Each wall is flat, endless, passes through zero and stands at right angles to its row. A trip goes straight from one point to another. Which walls does it cross, in order?

Walls:
(1): [-17  33  -9]
(2): [ 97  12 -28]
(3): [67 69 16]
(4): [-119   50   13]
Trips:
[-70  17 -83] to [47 17 41] => 3, 2, 4, 1
[-16  22 -12] to [67 -6 -1] => 2, 4, 1
[ 33  51 -29] to [-59  -5  55] => 4, 2, 3
[ 53 -22  27] to [38 21 20] => none

Walls:
(1): [ -2  35  46   9  59 -34  79  20 -12  28 -71 -45]
(2): [ 75   5 -18 -34 -22  12  51  44  22   8 -31  22]
(3): [  8   0 -24 -49 -53 -11 -29  16 -12 -41  73 -16]
(4): [-41  33   1  38 -30 -88 -18 -49  16  30   2   7]
(5): [-17 -43 -49 -26  19  37 -68  17   3  17  37  30]
Trips:
[ 43 -38  -8  57 -11   8   3  47 -74 -38  67 -16] to [ 75 -81 -57 -16 -39  -4  59  25  -2  20  27  67] => 2
[-45  19  44  27 -49  25 -56  20 -29 -11  76 -40] to [   7    5   13   -5  -40  -17 -121  -11  -72  -41  -78   17] => none
[-23  25  40 -65 -36 -31  -8  28  55   6 -37  35] to [ -1 -51 -57  -6   4  32  23  55 -14 -54   5 -22] => 4, 5, 1
[-27  -3  -2  20  -8  -8 -28  27 -23  29  14  24] to [-12 -60  25 -27  35 -71 -14  74 -32  92 -20  36] => 3, 1, 2

Walls:
(1): [  25  -30   67  -37   22  -48   33  -17   -6   39   19   70   14   40
    4   -8   22  -69   18 -121  -38   32    0   22   37   14   47   38
   -5   56  -22   14   19  -20  -16  -21  -14  -21   -6  -56   11  -58
  -35   -1   25   -3   19    4]
(2): [ 40  59  24  43 -55  31  12  13  39 -20 -45  28 -13   3 -59 -33  73 -31
  48  14   6  35 -11 -35  -8  -3  29  38  10   9  19  64  23  16  -3 -13
  -7   7   3 -62  30 -10 -16   5 -17 -41 -41   6]
(3): [  1  -5 -31  35  21  25 -27  47 -19   5 -32  -4  -2 -29  -5  30 -10  53
  56 -28  39 -11  15  11 -41  52 -12  -3 -81 -72 -36  56  42 -17 -18  54
 -70  -2 -26  17 -29  -2  12   1  79   3 -15  23]
(4): [ -27   22  -57   40   -9   32   20  -19   23   29  -22   -5    6    2
   12   14   30   18   -4  -24   17  -49   87   59    0 -103   38   50
  -67   -7  -50   51  -13   15   30   52   43  -27  -56  -22  -21  -49
  -20  -46   -8   17   66  -44]
(5): [-49  32 -32 116 -33 -23  14  59 -47   1 -10  12  -9 -10 -22 -59 -28  15
   3 -12 -41  -7   4 -85  18  49  45 -19 -42 -58 -23 -16  34 -13   9 -65
  -2   0 -50 -45  11 -17 -33  31  -1 -29   5  52]
(6): [ 33  69 -26  14  26  26  16  29 -31 -24  18  12  16  34 -14 -30  52  73
  44   8  64  -2 -42  -9  45   8 -33  44  32  13 -32 -35  68  36  70  -5
 -14 -89  -6 -14  -4 -39  -5 -37  17   4  14  -9]
(7): [ 54   3 -42 -30 -16  34 -39   9 -78  39   1  68  25  26 -33  -7  44  12
  28  -7  27   2   1  -2   8 -52  70 -56   8  32  46  -7  -9   8  10 -26
  22  -9  -4  -5 -14 -50  13   6   3 -10   9 -24]
(8): [ 26  23  76  46 -46 -12 -24 -11 -32  13 -39   7  42 -16 -30 -51  28 -28
   4 -13  -2  -5  41 -57   7 -33  45  -4 -52  41 -44  37  29   0 -19  36
  13  40 -16  -9   8  -6  88   7  63 -16  -4  53]
Trips:
[ 63  50  25 -17 -56 -65 -17  72  -7  42 -25 -10  26  26  -6  -6  35 -45
  13  36  30 -72  -2  20  -4 -16   4  68 -48  13   9 -29 -42  -8  51   8
  31  82  17 -29 -26  36 -33  -6  27  39 -71 -26] to [-34  -5 -34   0 -30  50  37 -66  11 -22 -30  -6   9 -18  44  75 -52 -18
  37  22  -5 -17  -8  10  -4  76 -33 -54 -44  29  13  29 -71   4 -15 -48
   6  53 -25 -50   1   5 -20  14 -12 -12 -43  -5] => 7, 4, 8, 3, 5, 2
[ 30  79  24 -48  -7  -3  43  16  28 -17  40 -19  11  23  30   1  17 -44
  82  33   2 -30  21  -5  48   9 -10 -59  33  34   6  17 -10   5 -19 -17
 -22 -17 -26  59 -23 -31 -19   3 -39  13 -69  22] to [ -1 -48 -36 -48 -44  27  13  23 -32  -7  27  -7  -4 -45 -12 -31   3 -13
 -16  62 -50 -66  66 -49  12 -38  42  54  63  16  -2 -20  42 -21  -9 -51
  31  -2  43   0  49   0   4 -10  71 -46 -82 -11] => 1, 8, 5, 6
[  8   3  -2 -17  32  -6 -49 -14  -1  10  38  -4  -6 -24   7  22 -23   6
  18  24  26  20  84  92 -31  40 -11   2  63 -37   2  39 -20 -23 -88  68
 -44 -13   7 -66 -13  -9 -13  17  23   1  40  22] to [ 65  33  15 -14 -62 -44  38  17 -22 -43  16  17  23  37  16  45   9   4
   4 -48 -30  16 -31 -24 -14 -81  12   2 -34 -60  49   6  55  -1 -35  18
 -42 -35   8 -51 -16  10 -36 -27  34  63 -27  -8] => 2, 7, 6, 8, 5
[-41 -64  -4  12 -53  -5 -49 -15  -3  44 -18 -32 -54  29  -4 -14 -49 -75
 -26  20   4 -32  21  34 -42 -29  -8 -22 -17  37  40 -12   5   1 -13  95
  14 -10  24  28  12  27 -66  65 -39 -29  44 -40] to [ -7 -52 -38 -21 -12  21 -22 -76  46  38  37  47 -85 -13  39  -1 -11  15
   5  31  35 -13  11  -6 -51 -20 -54 -36 -84  64  78 -19 -54  37 -31  -5
 -39 -34 -65  25  18  17  42   1 -52 -48 -10   2] => 7
[-38 -50 -49  16  -6  30  47 -30   8   5 -28 100   9   9 -63 -22  20 -23
  -4  17  -4  39  33 -43  40  20  12 -35 -25  67 -55 -38  -3  34 -49  24
  34  31   2  16  38  49  21  13  30   1  27 -10] to [ -14    0   -3   17    4  -53   70  -29  -53   -7  -26   37    9   41
  -23  -40   41  -97    4   -7    8  -63  -69 -105   25   26   -4  -24
   13   -2   10   14   -9  -46   20  -23  -13    0  -38   61   41   12
   -1   94  -24   -8   42   15] => 4

Walls:
(1): [  4  24   7  23   4  48  20 -35  36 -62   0  26  45 110   2 -53  40  12
 -35 -29  62  -8  -7  52 -33  28 -14 -58  14  10 -54 -55  -9   4  35 -33
  35 -44  13  12   1  23 -18  -9 -11 -11  12  50]
(2): [  9 -38 -32   2  14 -41   6  -4   3  49  50  -5 -14  14  -3   1   6   2
  20 -44 -25 -38 -51 -40  -4 -19  12 -30  63  30 -57  -2 -12 -47   8 -26
  94  -9   8  -2  22   7 -38 -24  27 -25  34  28]
(3): [  7  -3   9  36  55   2  22 -17  49  11   5  33   2  -6  15  65  -5 -16
 -16 -24 -10 -46 -14  -3   6 -26  44  -1  17  42  34  29   5  33   4 -29
 -22  -9 -44  65 -16  51  16 -35 -48  45  67  42]
(4): [-26   8   0  52 -18   7 -13 -37 -13  -8  42  11   2 -74  17 -30  37   1
  29 -10 -24  -6   2 -15 -35 -16   3 -14 -40  40  26  42  14   8  59  94
  15 -33  36  16 -30   9  37 -36 -36  38 -46   3]
(5): [  6 -12 -22   7 -18 -58  34  47  42  30  85  49 -56  29  36   1  -4 -73
 -64  -6 -50  -4 -38  -5 -62 -14 -24   1 -80 -24   0 -73 -85 -10  42  27
 -29  80  -7   7  35  -5  -6 -28  49   2   5  -8]
(6): [-14  -6  47   0 -50 -12 -90 -18  57 -11 -13  52 -11  68 -20 -53  24 -16
  72 -43   8 -28  26  64  -8 -21  42 -30  19  19 -50 -71  -1 -27   9 -58
 -43  50 -28 -39 -19  18  28  48 -78 -26 -21  22]
(7): [ 49 -31  55 -55 -70 -71   3   4 -72 -59 -74 -12  29 -10  40 -86 -21 -34
  19 -10   0 -57   5  17 -23   5 -74  23  38 -14  -3  -2 -43  22   7  -5
   3 -26 -33  -9  -2 -18 -19 -17 -24  71  77 -44]
(8): [-57  -6  22 -34 -59   5  -6   9 -61  29  42 -18  21  19  21  43 -30   3
  29  34 -28  31   2   1 -38  15 -46  49 -27  20  27  44 -24  73  39 -26
  29   8  -6   9  10 -16 -12  62  -7   2  14 -26]
(9): [ 26  72  12  57 -22 -20  -7   1  -7  -4 -55 -49   9 -50   1 -53  29  57
  28  -3  22  -5  21  39  18  43  -1 -44  -4  57   0  37  -3 -73  45  73
  12  54 -52  51  -3   2  51 -11  35  14 -61   5]
(10): [-96  -6 -51 -22 -50  -5 -37   6  61  28   2 -34 -62  32 -10 -40 -27 -54
 -33  78 -57  31  23 -25  27  11  31 -12  -2  27  12   5 -12  26  28  55
 -25  16  -3  -2  24   9 -53 -12  15 -35   7 -34]
Trips:
[ -64    0  -14   17   14  -83    4  -33  -29   30  -40  118  -34   -3
   34    8   33 -103    8   57  -45   74   -1    0   -8   50  -12   21
  -27   19  -29   79   -9   -2  -24   16    3  -35   -3   -9  -13   -1
  -46  -23   -5   44  -11   -9] to [ 28 -43  19 -21  25  27 -18  14  27 -33 -18 -20  -4 -15  23 -38 -52  12
 -20  16 -65   4   9  19  30  34  39  -4  19  19 -12 -11  23  22  -1  32
 -35  -5   8  24  -6 -41 -58 -22  31  33  48  43] => 8, 4, 5
[ 55   0  40  35  59 -19   6  45 -16  46 -53 -37  34   1 -15  37   8  45
   5 -16 -28   8  21  66  26  32 -73 -13 -54 -50  36 -17 -14  37  39  -8
   4  59  36 -65 -14  17  57 -24  -8  19  -8 -39] to [-48 -36 -10 -60 -54  22 -27  26  21  47  84 -29 -59 -14  55  49 -44   0
 -14 -57  37  10 -30   0  32  -7 -31  17 -41  -6  18 -12 -20  27 -55   8
  82 -22  13 -26   5  -3  20 -52  31 -41  29 -53] => 9, 7, 2, 10
[ 20  14  13  12   2  42  39   2   0  72  25  23  36  19   8 -11  49 -13
 -39  81 -47  15  61 -23 -19 -80 -20 -52  16  -6 -44  19   6   1   6  27
  14   0 -12   7  -1  47  21 -28  35 -20  45   5] to [ -54   85  -13   11  -25  -37   27  -39  -30   19 -121  -22  -66   -3
    2   -8   28    8   40   33   47  -55  -54  -43  -61   67    9  -57
  -13   69   51   48   31  -64   64   45   -3  -80   12   -6   17    2
  -12  -93  -28  -38   16   25] => 9, 5, 7

Walls:
(1): [ 12   3 -32 -19 -30   9 -25 -33  13  62  -1  17   1  14  29  52   7  33
  22 -34  -2 -10 -16  11  30 -63  28   3 -35 -27 -32 -15 -36  18  36   7
 -33  -8  60  -9  -6  37  12  26   0   2  23  11]
(2): [ 33  -7   7  68  31 -29  -6 -42  16   8 -43  -1   2   3  11  -7  21   3
 -24  46  -6  55   3  21  51  19  21  59  37  29 -22  12 -13   4   7  46
   0  -3  52  -3  -6  54   0   0 -21 -25 -36  35]
(3): [ 15  50 -38 -14 -34   3 -19   1 -13 -23 -30 -13 -19  -4  -1  46  -6   8
 -37  -9  -7 -23  57 -14   6   8  27 -21  18  17 -11   8 -14   5  -4 -22
 -21 -18  24 -19 -57   4  23 -12  50  23 -30  -4]
(4): [ 11  17  45  78  32  25 -55 -13 -12  51  10   9  -6  11  32 -44  -2  41
 -32 -20  23  43 -11  25 -55   6   0 -28   7   1 -18  35  15  41  17 -35
 -14 -23  13 -23 -18   3 -27   7 -23  21   0   5]
(5): [  6 -20  43 -27 -25 -31 -30 -69  12   5  68 -21  -6  -2 -42 -22  32  10
 -13 -27   5 -24   2  16  12  -7 -12   7 -25  -8 -27   4  35   6   3  25
 -16   6  -9  15   8 -33  32  38 -12  41 -37 -17]
(6): [ 38   8 -24 -49   7  21 -42 -23   9 -24 -53 -25 -12  -7   9  -2 -33 -37
  15  -3  42 -22  31 -39  17 -26   6  49 -37 -19  21  56   3 -23  36 -11
 -29  -7   1  46  32  39   0 -30  29  26  25 -67]
(7): [ -9   0 -34   7 -15 -60   6  15  -5   8   6  32 -32 -59  19   3 -12  33
  -5  62 -61 -14  68  59  10  -7 -15 -30  39 -13  10   4  -8 -65   2  -9
  20   3 -20  27 -56  -7   8  33  38 -26  -8  26]
(8): [ 10 -48 -15 -38  -5  -1 -10  -6 -23  -3   7  19  -6 -22   1  -6  40   8
 -96  22  58 -68  17   9 -23  93  -6  14   7  -1  -6  54  24  27  17 -37
 -28 -17  -5  20 -16  70  -1 -47   9 -28 -37 -26]
(9): [ 21  -2  40   7   6 -10  15  51  -7 -17 -20  82   4  22   3 -31 -74 -24
  34  26 -76  -3   8  32  33  12 -46 -18   0  36   5   2 -35  13  37  45
   5  51  29  10   3   2  24 -14  -8  -6  39  27]
Trips:
[ 24   3  12 -44  33  29  38  19  41  -1 -19 -14   8   3  32  23  34 -24
  45  19 -39   2 -21 -33  32 -30  -4  34 -17 -49 -45 -39 -14 -25  -4  23
  53  24  -1  -9  65   3  -9  35  16   3  10  14] to [-26 -29  30  -2   4  21  13  59  11  29   0  47   2 -21 -19   6  16  11
 -25  -6  22 -16  24 -38  22  15   0  -6   8 -20  23  -6  41  46  48   0
  -1  29  23 -23  37 -83 -19  41  21 -13  -6  37] => 2, 6, 5, 1, 4, 8
[-33  -1 -47 -10 -45  33   1  17 -61   5  20   9  26 -44  35  12  25  39
  23 -57  -4  42  55 -10 -33  50  24  35 -13 -39  -7 -21 -48 -46 -22  18
 -28  -6  -3  11 -15  21  37  13 -25  50 -34   2] to [ -9 -13  54  32  27  32   6 -23  -5  -6  31  19   0   6  18  17  10  11
  25   0  -8 -64 -16 -19 -21 -22  52  21   0 -28   7 -27  -6 -20  13  58
  17  43 -67  17   5 -15   2 -13  30 -38 -21 -11] => 8, 3, 1, 7
[-28 -16  -5   4 -10 -17  -5  57  -8 -12   8 -19   8   8  10  14  11  12
   4 -23 -67 -41 -22 -16  -7 -13  11  12   8  17   6  28 -33 -27  61  16
  28  -1  20  -1   1  32  -7  34 -26   3 -13 -11] to [  1 -34 -35 -30   0  -6  -4 -36 -19  22  19  -4   9  19 -27  22   5  14
   2  59  11 -15 -44  55  -4  11 -16 -22  30 -34 -18 -36   4  34  17  -2
  31  25 -12 -29 -16  33  12 -23  17  12 -33  32] => 2, 8, 5, 9
[ 11   2  27 -14 -59 -40  -8  -2 -28   4  17 -39  21 -54  15  -8  -4 -26
  40  15  60 -47   9 -25 -17 -49 -14  23  29 -14   1  -2 -40  32 -19  13
  21 -12  26  18 -74 -27   7  23 -43 -40  -1   3] to [ -7  11   5 -11  36  16   3  46  76 -20 -42  -1 -26 -10 -36   8   5 -28
 -14  -5  49 -45  25  -7   9   8  23 -22  16   8  -9 -19  15  13 -47  15
  10   6  23 -52 -38 -27   5  -1  13 -18  -3 -28] => 1, 8, 5, 7
[  14    2  -15  -32 -121   -9  -34   11   20  -19    8   56  -41  -35
    4  -15   33   17  -17   -2   42   37  -16   -2  -28    2  -51  -12
  -34   22  -39  -37   26    5   -2   20    5   -2  -38  -39   14    0
    8   39   -1   -5   -1   -1] to [ 20  -4  -2   2 -18 -18 -28 -18  15  21  12 -22  34  28 -49 -16 -45 -14
 -18 -38 -24   3  -5  31 -37  23 -16 -35 -23 -28 -38   7   4  -3  11 -48
  23  -6  36  -8 -54  27  19   3  62 -28 -16 -30] => 4
